Every row gives one point. Two turns around zero, p and q, are shown by what they do to some points. Where does a point land after both, in the order given? Backwards means that the second turn is done in reverse. Each puzzle has new turns, and all numbers are rounded.

Turn p:
[15 35] => [-25  29]
[-39 -34] => [ 14 -50]
[25 -2] => [13 22]
Turn q:
[-30  27] => [37 15]
[  3 -45] => [-42  17]
[27 18] => [  4 -32]
Where do these land?
p, then q backwards: [-33  48] => [ 33 -48]
q, then p: [  3 -44] => [-33 -30]
q, then p: [-8 19] => [10 18]
p, then q: [27 10] => [ 25 -15]
q, then p: [ 11 -33] => [-19 -29]

Turn p:
[  9  14 -30 -15] => [ 12  14 -30 -13]
[-17 -38  26  -1] => [-33 -23  28  -7]
[-16 -19  15  30] => [  4 -28  31   2]
[ 32  23 -10  -3] => [18 35 -9  3]
[ -8  20  -1 -10] => [  0   1 -19  14]
Turn q:
[ -6   8 -45 -19] => [ -7 -42 -15  20]
[ 21  13   8 -13] => [-11  -4  -9 -25]
[-24  17   4 -20] => [-29  -9  17   8]
[ 25 -10  16 -13] => [  9  -2   4 -32]
[ 1 -6 10 48] => [ 19  41 -13  13]
[-12   2   1 -19] => [-12 -13  15   1]
[ -5 -24   5  37] => [31 28  1 16]
Where do these land?
q, then p backwards: [-43  29  -3 -16] => [-16  -9  48 -17]
q, then p: [ 9  1 -1 41] => [ 34  16 -17   3]
q, then p: [-14  -6  10 -18] => [-17  -5  14  12]
q, then p: [  7  -6 -18  15] => [ 18   9   2 -15]
p, then q: [ 10 -29 -10   2] => [-14 -13  21 -16]
q, then p: [ 31  11  21 -25] => [-36   2 -28  -6]

Turn p:
[  9   3 -22   2   3   4] => [-3 11 14  0  9 15]
[-29 -11 -18   8  13  -6] => [-23  11   4  19  17 -16]
[ 16  -1  26  39 -30 -11] => [ 11 -40  18  16 -34   2]
[ -4  -5 -20 -13  48  -2] => [  4  36   9  -8  32 -20]
[-16   8  26   7  -6  25] => [-16 -26  -9 -21  -8 -13]
[ 11  16  -3 -27 -10 -14] => [ 11  21 -17  -3 -16  17]
[ 14  -9  11 -16 -17   4] => [ 16 -12 -18  -3  -1  15]
Turn q:
[ -8  33   5   9 -13   4] => [18 14 -9 26  1 14]
[ -4 -13 -17   7  26   5] => [ -3 -20  -3 -14  24  -5]
[  9 -28 -25 -24   0  10] => [ -3  -3   4 -46  -3   1]
[-18  16  31  11 -15   1] => [ 15  -2   5  36 -18   1]
[ -8 -36  -4  -9  15  21] => [  6 -29  18 -29   1  -9]
[ 15 -22  -3  14   6  16] => [  6  -1  12 -15  12 -25]
[ 21  26   4 -20   1 -26] => [-30  27  -2  10  -1  22]
[ -7  24   8  13 -19 -31] => [ -8  14 -26  32 -14   1]
Where do these land?
q, then p: [-11   2 -27  -8   9  -1] => [-2 10 -5 -8 27  9]
p, then q backwards: [ 24 -34 -16 -12  10 -21] => [-3 36  1 24  1 28]
p, then q: [  7  25  -7  14 -10   8] => [ 17  -2  14   4 -23   7]
q, then p backwards: [-15  44  19 -24   5  -8] => [ 12  -4 -36   2 -39 -14]
q, then p: [  2   2 -21 -11   9 -18] => [-20  13  -9  -4  17   1]
q, then p: [-15   6   1  34  14   5] => [ 17   4  29  15  13 -11]
q, then p: [ 24 -13  34  20  -8  38] => [ 40  -7   3  -1 -42 -20]
p, then q: [ -7 -22  -8   1 -13   5] => [  6 -17  -1  -5  16 -13]
p, then q: [ -9  -9  25 -12 -15  -8] => [ -1   7 -23 -22   1 -13]

Turn p:
[ -1  23   1   7 -15 -23 -21   2   1] => [ -8  18   1  -5   3  24   4 -15  24]
[  0 -18   8   0  28  21  -1  11  -3] => [ 24 -17 -18   1   5 -19  -6  10  -6]
[  6 -10  -5  23 -28  -6  -4  -5  -4] => [ 8 15 22 22 -5 16  7  1  2]
[ -7   1  12   9 -18   6   9   0  11] => [-6 -2 21  9  9 -6  2  6 11]
[-12 -13   0  -2 -14   0   1   6 -18] => [  2 -13   3  10 -14  11  11  12   4]
[  7  -7   6 -12  48   3  25   5  -9] => [ -4  -7 -40  -2  -3 -34  -6   8 -19]
[ 9  6 -9 -1 -9 15  9  9 -1] => [ -3  -1   8   1  -1   4 -20  13  -5]
[  9   9   5 -10 -17 -11 -17 -16   4] => [ -9   0  10   0   4  18   1 -27   2]
[ -8   7  -7  -3  29  15   9 -12   1] => [ -1  -2 -14 -18  16 -14   3  10 -20]
[ -2   3 -11 -10  -2 -21 -11  -1  17] => [ -3  11   6 -18 -13   1   4 -19   7]
Turn q:
[ 21  25   6  -7  13  24 -15  -4   9] => [-3 32 -3  6 -4 -2 -2 32  6]
[  5   4 -14 -14   6 -10   0 -24   2] => [ -2  -6   1 -20  -2  -3 -21  15  -4]
[-15  13 -10  11  -6  14  14  18 -20] => [  1  11  -7  19 -12 -17  -3 -26 -10]
[  8   0  16   2   6  -3   3 -19   7] => [  1   2  -9 -14  14   2   0  10  14]
[  4  18 -13  -8  13 -14  10  16  11] => [ -1  -5  11  18 -10  -1 -24   4  15]
[-17 -18  -5  20  10   8   0  12  11] => [-27  -3   9   7   4   2  15 -18   3]
[-13 -18   6  12   6 -15  -4  16 -22] => [  8  -2  14  -5  -4  12  11 -33   2]
[ 21 -19  11 -11  -9   7  -3   1   0] => [ 11   1   1   2  20  16   9  12 -13]
[  5  10  -8   7 -14 -19  -4 -11  12] => [ -2 -19 -16  -5 -14   6  -6  11   6]
[-20 -15  12 -14 -25   8  -1  -4 -10] => [ 16 -12   1  -6   8 -18  23  -5 -20]
Where do these land?
p, then q: [  9   7 -25 -24   4  -6  -3  -4   5] => [ 18   0   3 -13  -7 -17   4  10 -22]
p, then q: [-14 -11  19  17 -10  -6   1  14 -22] => [-23  -8 -13  26   9  10   2  -9   7]
q, then p: [31 18 -7 -8  6 10 16 13 14] => [27 20 -6 -7 15 10 -9 10 21]
p, then q: [-12  -6  21  -2   2 -10   9 -11  -6] => [-11 -15  -4  -2  10  -3  -8 -20   6]
q, then p: [ -2 -13  11  13   0  -8 -10 -27  -5] => [-12 -19   0 -18 -12  -7  -7   0 -17]
q, then p backwards: [  9  17  15 -10   2  26   9  14  27] => [-2  1 20 35 -1  2 24  8 -8]
p, then q: [ -9 -18  -2   0  -4  -4 -11   2 -14] => [ -2  -2 -14  12  14   7  -2  -2 -12]
p, then q: [  2  12 -17   1  11   1  17  23  22] => [ 19 -13  16   5 -26  -1   4  17   9]
p, then q backwards: [  0  -1 -17  -2  11  11   0  -9  -8] => [ 10  -7  -6  -7 -13   6  -6 -12  -9]
q, then p backwards: [ 13 -11  -1  -4   1  -1 -17  -6   9] => [-14   8 -13   1  -9   8   1  -3 -11]
q, then p: [ -5   5  11   6   4  -9 -28 -17 -13] => [-25 -16  13  -6 -10   0 -18  -5  -2]
q, then p backwards: [-20   1  -9  14 -26  -5  17   6  -9] => [ 13 -20  18 -22  16  -8  -4  -8  -4]

Turn p:
[-27 -16  -6  14  22 -28   4  -3   6   6  24] => [-20 -17  11   0   8   0  -3 -34   0   2 -34]
[ -3  14  33  36 -30  15  21  -6   5 -15 -14] => [ 19   6  -7 -10 -22  22  34  -6  12  38  19]
[ 20  26 -20 -17   2   2 -20  -3   0  16  -7] => [ 12   0 -13  16   6 -25 -12  33  -3  -8  -5]
[  4  27 -13 -27 -24   4 -13 -13 -15  -1  10] => [ 26   0 -22  -5  26  -2 -15  25  13  -6   0]
[ -6 -20 -12  -8  20 -30  18  28  18  15  11] => [-24 -19  -5   4 -21   0 -17 -27 -18 -24 -21]
[ -5 -24   2  27  31 -15   8   4  25 -14   3] => [-23   7  17  10 -11  -1  23 -35 -18  -1 -17]
[ 19   3  -5  -3 -15  25  -5  -7 -17  16  16] => [ 21 -15   9 -20  10 -10  -2  25  -4  -1  12]
[-19 -10  15  23 -18  35  29 -14  -1 -20 -32] => [  2  16  17 -12 -24  28  36   0  35  10  23]
[ 15  26 -10 -37   7   9 -11 -12  -4  16   7] => [ 23 -12  -7  21  19 -15 -18  24   2 -19   5]
[  9  29  13 -17   7  10 -13   5 -34   4  -3] => [  2  -9  -5  17  22  10 -16  33  -4  12  20]
[  2 -34 -17   0  25 -27   8  23  23 -26  17] => [-27  12   0  -3  -2   6   4 -36 -34 -31 -23]
[ 11   4 -14  -4  -2 -18 -11  -6 -25  13  -8] => [-18  -8 -16  -4  14 -19  -8  18   5   3   0]
[  9  -7  25 -15  -7  -2 -10 -13  -1   3 -12] => [  4   9  -2   5   5 -13 -10  -9   7   6  29]
[-27 -19  10  27 -16  21  -5  15  19 -14 -12] => [  3  30  24 -18 -29  20   6 -12   6  18  -7]
Turn q:
[ -3 -23 -21 -29  -2  24   3  17  13   6  -9] => [ 4 24 26  7 30  2 14  2 -5 20 13]
[ 11   1  11  16  21   6  13  -5 -19  25 -36] => [ -2  23 -31 -12  -7  24   4  -8  -6  16 -28]
[-23 -19   0  17 -29 -34 -34 -10  37 -13  28] => [ 15 -59   8 -24  12 -24 -13  -1  11  -5  36]
[ 18  12   2  23  14   6  20   3 -10   0 -25] => [  9  25 -12  -8 -22   9  -7  -3   3   7 -28]
[  0  -9  10 -33  -7   5  11  31   4   4 -14] => [-25  28  19 -13  14  -8  20   4   0   7   5]
[ -1   2  10  13   4  -3  27 -16 -23   4  13] => [  0  10 -24   5   0   4 -15  -7  -3 -29 -12]
[-20 -27 -13  17 -34  -7 -41  11   8 -18  20] => [  8 -30  10  -6   8  -7 -20   1  26  11  55]
[ -6   9  13  -9  11 -10 -19 -31 -13 -10  12] => [-10 -27 -21  23  -9 -12   4  -7 -12  -7   1]
[-18  22  14  37  16   6  10 -29   0  -9  -7] => [  8 -18 -20   7 -10  -2 -25 -22  12  -1 -39]
[ -3   8 -23 -39 -27  -1  -8  26   3  -1  -2] => [-16   8  29   8  13  -7  16  38   9   7  18]
[-1  8 -8  6 29 -4  9 16 -7 17  4] => [ -8   8   7  -5  -5  23 -15   3 -24   0 -13]
[17 18 13 18  6 24 12 -2 -2 28 -4] => [  6   9  -4  -3  -8  35  13 -12  10 -10 -27]
[ 14   6  16 -25  10  -8 -13 -14   0 -40  29] => [ -7 -14   8  26 -26 -36  12 -12 -16 -20  16]
[ 15  -8 -22 -11  -9  -2   9   3   8   7  -9] => [17 15  6 -5  9 -1 11 20 -5  5  4]
Where do these land?
q, then p: [ -2  -3  -3   9   5  -4 -26 -32   3  17  10] => [-14  -4  22 -26   1 -12  15   4  -7 -21   4]
q, then p: [  0   6  -2   8   2  -7  -9 -24  -8  -2 -35] => [-13  -7  -8 -10 -24 -22  -5  16   6 -13 -14]
p, then q: [  4 -24  24   7   0  27  29  29  -5   1  -1] => [-13   8  -1  22  17  -1  12 -20  25 -31  23]
p, then q: [-22  10  -5  22   6  -3  10 -20   9 -25   1] => [ 16  14  -1  -5  11  -1   5  -8   4   3 -40]
p, then q: [ 26  -3  -1 -16   1  38  34   6  11 -12  22] => [  8  38   3  20 -22 -20   3 -18   7 -27  20]
q, then p: [-14   1   4  -8 -22 -12  15  -3 -22  15 -14] => [ -9   8   1  18  -9  14  -8   8  -3 -17 -29]
p, then q: [ 17  16 -27 -21  48  14 -14  25   6 -17  24] => [-20  29 -19   8 -45   0 -34 -19  13  22   2]
q, then p: [ -5   0   8  11 -14 -23  15   3  -7  39 -12] => [ -3  15   7  15  -4  16 -16  19   2 -38  -4]
q, then p: [  8 -14 -14  20 -30 -23 -18  -3 -20  18  -1] => [ 16   1   9 -16  -2   3 -15  10 -30 -34 -19]
q, then p: [-16  34  -1   4  -2   8 -28  -3   9  -9  -7] => [ -6   7  16 -17 -33 -13  -6 -20   8  10   4]
p, then q: [ 28 -13  15 -15   9  19  32  32  39 -30  12] => [ 12  24 -22  46 -22 -12  -6  -3  33 -34  11]
q, then p: [ -3  -1  18  -6  -6 -27 -17  -5 -25   8   4] => [ -7   2   5 -23   6  17 -10  -2   8 -19 -27]
q, then p: [-23  -9 -16 -14   3  -5 -22  -3  10  -3  -6] => [-19 -22  19  -3  -1 -10 -14 -10  -9   6  -3]
